Rows are points. Examples show where two turns around zero, p and q, send a point. Write where each new point lands after one turn and then the other. Backwards means that the second turn is done in reverse. Each puzzle has new turns, and all numbers are rounded.

Turn p:
[27.4 26.7] -> [38.2  1.5]
[-31.1   0.2] -> [-23.0  21.0]
[ 10.6 -12.1] -> [ -0.2 -16.1]
[-11.9  -0.9] -> [-9.4  7.3]
[  5.0 -14.0] -> [ -5.6 -13.8]
Turn q:
[-0.8 17.5] -> [12.2 12.5]
[ 21.0 -21.2] -> [ -1.1 -29.8]
[-10.3  -6.1] -> [-11.5   3.4]
[19.8 18.9] -> [27.3 -1.5]
[-29.7  -9.1] -> [-26.9  15.5]
Where do these land?
p, then q: [-29.2   4.4] -> [ 3.8 29.3]
q, then p: [  5.9 -38.0] -> [-37.9  -6.6]
p, then q: [13.4  8.3] -> [  8.6 -13.2]
p, then q: [8.0 6.8] -> [ 7.0 -7.9]
p, then q: [ 1.9 18.5] -> [18.5 -1.5]

Turn p:
[ 11.0  10.3   7.3 -17.3] -> [12.6 19.2  6.8 -2.8]
[-8.9  3.5  4.8 -4.7] -> [-3.9  1.4 10.8 -1.6]
[19.2 11.2 26.8 -8.0] -> [23.5 17.1 12.1 16.8]
[-10.0 -15.5 -16.2  27.4] -> [-17.2 -26.7 -18.2   3.8]
[-27.5   1.3 -37.6  34.0] -> [-48.7 -19.9 -23.7  -1.3]
[ -9.0 -15.9  19.0 -15.2] -> [ 14.4 -11.5  22.8  -8.2]
[ 25.2   5.2  -4.0 -16.3] -> [ 19.3  20.5 -10.4  -6.7]
Turn q:
[ 31.0  12.2 -10.8 -32.1] -> [ 37.8 -17.1  -1.6 -23.0]
[-36.2   3.6   5.5   8.5] -> [-34.7  11.5   8.1  -4.9]
[ 19.6 -14.0  -8.7 -17.1] -> [ 17.5 -20.3 -15.1  -2.0]
[-8.8 -4.3 21.2 22.9] -> [-15.1   8.2  13.9  24.1]
[-5.5  2.5 -7.2 17.8] -> [-5.4 17.7 -5.4  5.8]
Where do these land?
p, then q backwards: [-23.7 -13.4  16.0   4.3] -> [ -2.3  -3.2  27.3 -16.0]
q, then p: [ 17.5 -39.4   9.7  -5.1] -> [  0.7 -35.2 -27.2   1.3]
q, then p: [-13.1  24.1  -6.5 -19.3] -> [ 12.8  15.3  21.8 -17.2]
p, then q: [27.2 25.4 -6.0  3.7] -> [ 13.5  33.1   0.3 -12.6]
p, then q backwards: [ -8.0   3.3 -13.1  16.4] -> [-14.8 -17.1  -2.2   1.3]

Turn p:
[-17.3  30.6  30.6 -22.4  23.0  15.8  18.9  -5.5] -> [-14.4  33.8  15.4  -3.7   1.6  23.6 -14.0  38.5]
[  0.6   4.9 -17.0  -2.5   7.5   2.6  14.2 -17.6] -> [ -9.6  14.6  -8.6   0.0  17.7   8.1   5.6 -10.1]
[-8.1  8.1  1.7 -6.3 -4.3 -1.0 38.2 30.5] -> [-16.0 -10.8 -15.2 -20.8  15.7  -4.9  -2.0  35.7]
[-9.4 11.3  8.9 12.0 13.1 19.0 -1.9 -2.4] -> [ -5.3   3.1   3.0   2.2 -11.3  27.5   1.1   6.7]
[-15.5  -6.9 -22.2  -7.1 -21.0  -5.8  -7.5  29.1] -> [ -1.6 -12.2 -21.9 -26.4 -16.5 -24.2  -2.1  -3.6]
[-18.2 -15.6   9.8  12.0  19.0 -27.8 -22.0 -34.0] -> [-22.7  10.3  18.7  40.6 -17.0  -9.2  -0.9 -24.5]
[ 16.8  11.9  -1.4   9.8 -33.8  -5.0 -22.7   6.0] -> [ 38.4  -7.2 -17.0   7.5 -13.8 -11.8   6.1  -0.9]
[ 17.8 -20.8  12.8   2.0 -30.2   2.2  -6.5 -22.3] -> [ 25.4  -1.1  18.8   9.8   3.4 -15.8  30.8  -8.0]
[ 33.2 -23.4 -23.2   2.6  26.7   0.0 -10.6  16.1] -> [  5.6 -30.4   6.7  -9.1  20.3   6.7 -24.6 -33.7]
Turn q:
[  4.5  14.8 -18.8 -28.0 -31.2 -19.1 -30.2  10.5] -> [ 27.3   6.5  36.7 -29.1 -16.2  -6.8  20.5   5.6]
[-13.7   9.2  -3.2   2.5  34.1 -20.9 -16.2 -45.8] -> [-11.1   5.7 -24.3  -5.4  15.2 -52.6  17.8 -12.4]
[12.1 17.0  2.3 -4.2 -1.6  7.8 35.8 27.4] -> [ 2.2 16.6  5.4 15.7 16.3 40.6  3.4  8.4]
[ -3.8  -6.2  11.6  -4.8  27.4  13.2 -21.7 -37.9] -> [-20.3  -3.2 -23.9 -16.7   1.5 -27.6  -3.1 -31.5]
[-10.4 -12.7  13.6 -10.3  15.3 -18.7   9.5 -40.9] -> [-33.0  -8.1 -14.0   8.4  -0.3 -26.3  26.5  -9.7]
[ -2.8 -10.1 -12.6  -6.6   0.5 -17.4 -13.8  17.3] -> [  4.1  -7.3  12.4 -17.4   1.5  -6.5   0.0  23.1]
[ -8.7   0.8  -0.8  -9.2   5.6   0.2 -18.2   7.6] -> [ -1.8   7.5   3.4 -19.5  -3.7  -7.3  -6.5   4.6]
[ 24.9  -1.9   8.7  29.6 -11.2   0.6  22.2   9.2] -> [  9.0 -15.0   9.3  34.9  13.9  17.5 -12.4  -3.5]
[-13.5   3.0   8.4  23.8 -16.8  13.7  15.0  10.5] -> [  6.2   7.5  -4.5  27.5 -15.6  12.0 -18.4   5.9]
[  0.3  -7.1   8.7  -5.3 -10.6  15.2 -21.3  25.2] -> [  1.4   0.8  16.7 -18.6 -13.7  11.7 -25.2   0.9]
[ 11.1  -6.8 -18.0  12.6 -11.4  25.4  38.8  16.9] -> [ 16.1 -11.1 -17.3  20.2   1.1  45.2  -2.7   8.8]
Where do these land?
q, then p: [-12.2 -19.7  37.3 -15.6   7.3  16.6  13.4 -14.8] -> [-23.3  21.0 -12.0  -5.8 -30.3  -2.7  28.2  -4.2]
q, then p: [-16.9   3.0 -18.9  21.5 -30.0   5.6 -20.3   0.1] -> [ 39.6 -16.0  -7.1   8.4   7.5 -20.9   3.1  -3.5]
q, then p: [ -4.5  25.9 -11.6  -5.3   5.9 -39.2  -4.0   9.9] -> [ -5.4  -9.2  -3.6  11.5  17.2   1.6 -30.5  32.4]
q, then p: [ 12.7 -16.2  21.3   2.0   4.0   4.2  26.9  -5.5] -> [-23.3  -5.1   4.3  -1.0 -16.4  17.1  20.9  -9.0]
p, then q: [  6.1  11.2 -32.9 -19.8  -4.7 -20.1   3.4   0.3] -> [ 15.3   4.2  -6.6 -18.7  18.0 -25.1  21.5   3.9]
q, then p: [-15.3   1.4 -10.9   4.8 -10.9  23.6  -9.4  26.3] -> [ 36.6   0.7  -4.4 -17.6 -10.6   0.3  -6.4  -3.3]
p, then q: [ 16.7  12.7 -11.8 -11.8 -15.1 -39.2 -11.1  21.6] -> [ 20.8 -23.5  18.5 -16.1  20.5 -28.8   7.0  13.8]
q, then p: [-17.3 -17.0 -16.3  17.5   0.8  19.7 -43.3  28.4] -> [ 39.7  -1.2   8.2 -16.3 -17.6 -30.8 -26.5 -19.0]
p, then q: [ -0.6  -8.4  16.2  13.5  14.0   6.2  35.5 -19.6] -> [-21.4  17.7 -24.7  14.0   5.4  10.9 -22.9  12.1]
q, then p: [ 11.6  -6.1  -1.5  -4.3   9.6   1.2  -1.1 -23.6] -> [-18.0   8.0   3.7   3.8  12.8  -6.1   7.5 -13.1]
q, then p: [ 19.6  13.1  29.2  -2.6  19.1  21.3  10.0 -23.1] -> [-20.9  31.6  -1.3  18.4  -4.8  22.1  13.1 -20.2]
